Each point is reached from the start by the listed moves, each made once or not at all, plus a little noise. Is the number of moves made odd or even? Then give how often each move was made.

Moves:
(1): [48 17]
(2): [-37  22]
Start: [-1  7]
Points:
[-37  30] -> odd (0, 1)
[10 44] -> even (1, 1)
[-1  9] -> even (0, 0)

Moves:
(1): [ -7   5  10 -20 -23  -4   9  -9 -11  -1 -29]
(2): [-37  -2 -30   9 -83  -8  27  33   2  10 -31]
(3): [  6  22 -39   0 -28 -23  36  58  -5   3  14]
(4): [ 40 -11   3  21  37   1  13  48  19 -13  13]
(5): [-19  19   7  18 -13   6 -20 -21 -24   6 -22]
(6): [  8   9   1 -11  -7  13 -12  15  -3  -8   4]
(7): [-8  3 15 -1 31 24 -3 -4  8 -2 12]
(8): [  5 -13  11 -10  57   6 -23   4  -3   9  -8]
Start: [  6  17  -4 -17 -12  19  21  32 -15  -1  13]
Points:
[-31   7 -16 -36 -60  14  32  58 -29  15 -54] -> odd (1, 1, 0, 0, 0, 0, 0, 1)
[-19  53   2 -30  11  24  18  61 -52  10 -19] -> odd (1, 0, 1, 0, 1, 0, 1, 1)
[  8   9   6 -31  -1  50  31 119  -3  -7 -28] -> even (1, 1, 0, 1, 0, 1, 1, 1)
[  6  -4  -5   1  30  40  37 111  11   4   0] -> even (0, 1, 0, 1, 0, 0, 1, 1)

Moves:
(1): [ 53  -5   9  31 -67  20  11 -15 -18  -7   0  12]
(2): [-24 -30   6  -4  14 -12 -25 -11 -12   9  -1   7]
(3): [-6 -2 -7 10 18 19 20 -7  6 16 -2 -7]
(4): [  4  12  19 -23  -6  -1  -9 -22   0 -16 -15   9]
(5): [ 12  18   3  13  -5   0 -14   2  33  31  31  13]
(6): [ 11 -35  19  11  23 -13   9   2  -7  12 -30  17]
(7): [ -5   2   6   3  10 -18   2   4  16   5  -6 -32]
(8): [ -4  -7 -15  20  21  21  -7   6 -14 -12 -17  -3]
(9): [  1 -23 -11 -14   0  -6 -14 -11   9  29  -8 -10]
(10): [-26  33 -12  23 -13   5 -22 -27  23  -7  14  15]
(11): [ -7  19 -11 -12  31 -12   2 -22 -19 -19  10   3]
(12): [-11   9  -8   4   0   3  -3   7  -5  23 -12   7]
Start: [  8 -16  -8  13   8   1  -4   2   0   6  10  30]
Points:
[ 27 -96  12  51  20  12 -21 -45 -27  67 -81  30] -> odd (1, 1, 1, 1, 0, 1, 1, 1, 1, 0, 0, 1)
[-47  23 -24  49  63 -15 -42 -59  46  40  60  30] -> even (0, 1, 1, 0, 1, 0, 1, 0, 0, 1, 1, 0)
[ 23 -17  -8  60 -49  29 -86 -76  18  34  16  75] -> odd (1, 1, 0, 1, 1, 0, 0, 1, 1, 1, 0, 0)
[-44 -15 -36  44  20  12 -63 -46  50 106  31  53] -> even (0, 1, 1, 0, 1, 0, 0, 0, 1, 1, 0, 1)
